Rows are points. The points of each table are mixes of a few directions, plus a little noise. How many directions does each table use, and how many do they share? Where both have some left over, give the other angles between the two spaces (their principal angles), to ten degrees, smallest first.
In the rows, 128 means zero.

First, 4 rows:
[[130 200 142]
 [126  61 115]
 [128 144 131]
 [127 107 124]]
Second:
[[132 162 141]
 [155 121 186]
 [100 160  72]
 [107 140  84]
 [139  88 146]
 [135  97 140]]
Directions: first 1, second 2, shared 1

First:
[[129  97 149 128 156 159 123 192]
 [128 115 137 128 139 141 126 154]
 [129  95 151 128 158 161 122 195]
 [129 103 145 128 151 153 124 179]
 [127 148 115 128 110 108 131  88]
 [126 175  96 127  85  81 136  32]
 [127 164 104 128  96  92 134  56]]
Second:
[[ 89  99 141  80  61 131  91 135]
 [150 136 126 181  65 136  90 153]
 [158 157 124  90 148 113  87 138]
 [ 94  81 151 106 147 114 152  98]
 [146 136 123 185 105 137 128 139]
 [137 140 118 152 188 130 179 113]
 [121 149 113 101 182 135 169 119]]
Directions: first 1, second 4, shared 0; angles 90

First (10 x 11):
[[132 141 134 106 119 143 136 118 110 128 105]
 [119  99 114 177 149  94 109 150 170 127 180]
 [127 126 127 131 129 126 127 129 130 128 131]
 [141 168 147  60  99 175 154  98  70 129  56]
 [131 138 133 112 121 139 134 121 114 128 111]
 [130 134 131 118 124 135 132 124 120 128 117]
 [135 150 138  91 112 154 142 112  97 129  89]
 [110  70 101 226 170  60  90 171 211 126 231]
 [136 154 140  84 109 159 145 109  91 129  82]
 [119 100 115 175 148  95 110 149 168 127 178]]
Second:
[[117  93 111 188 152  87 104 154 179 127 191]
 [119 101 115 175 149  95 110 149 169 127 177]
 [124 113 122 152 138 112 119 138 148 127 152]
 [130 134 131 118 124 135 132 123 119 128 117]
 [132 141 134 105 118 144 138 119 109 128 104]
 [143 174 150  51  94 183 159  93  62 130  45]
 [120 101 116 174 148  96 111 149 168 127 176]
 [131 138 133 111 120 140 134 121 114 129 110]
 [122 109 119 160 142 105 115 143 155 128 162]
 [142 175 150  48  93 184 159  93  60 129  44]]
Directions: first 1, second 1, shared 1

First (8 x 18):
[[138 125 135 138 118 129 121 121 140 109 144 139 124 134 118 129 127 130]
 [105 135 111 105 150 126 145 146  99 172  90 104 137 113 152 126 131 123]
 [106 135 112 106 149 126 144 145 100 170  91 105 137 114 151 126 131 123]
 [123 130 124 122 133 127 132 132 121 139 119 122 130 124 134 128 129 127]
 [155 119 148 156 101 131 107 106 163  74 175 158 116 146  99 130 124 135]
 [148 122 143 149 108 130 113 112 154  89 162 149 120 141 107 130 125 133]
 [ 94 139 103  93 162 124 154 155  84 194  70  91 142 106 164 125 133 120]
 [155 119 148 156 101 131 108 107 162  76 173 157 117 145 100 130 124 135]]
Second:
[[190 108 174 192  67 135  82  79 208   7 233 195 102 168  63 133 119 143]
 [112 133 116 111 144 126 140 141 107 160 100 110 135 117 145 127 130 124]
 [114 132 118 114 141 127 138 138 111 154 105 113 134 119 142 127 130 125]
 [116 132 119 116 140 127 137 137 113 151 108 115 133 120 141 127 130 125]
 [143 123 139 143 113 130 117 116 147  99 153 144 122 137 112 129 126 132]
 [133 127 131 133 123 129 125 124 134 119 136 133 126 131 123 128 127 129]
 [124 129 125 123 133 128 131 131 122 137 120 123 130 125 133 128 129 127]
 [116 132 119 115 140 127 137 137 113 151 108 115 133 120 141 127 130 125]
 [111 133 116 111 144 126 140 141 107 160 100 110 135 117 145 126 130 124]
 [122 130 123 121 134 127 133 133 120 140 117 121 130 124 135 127 129 126]]
Directions: first 1, second 1, shared 1
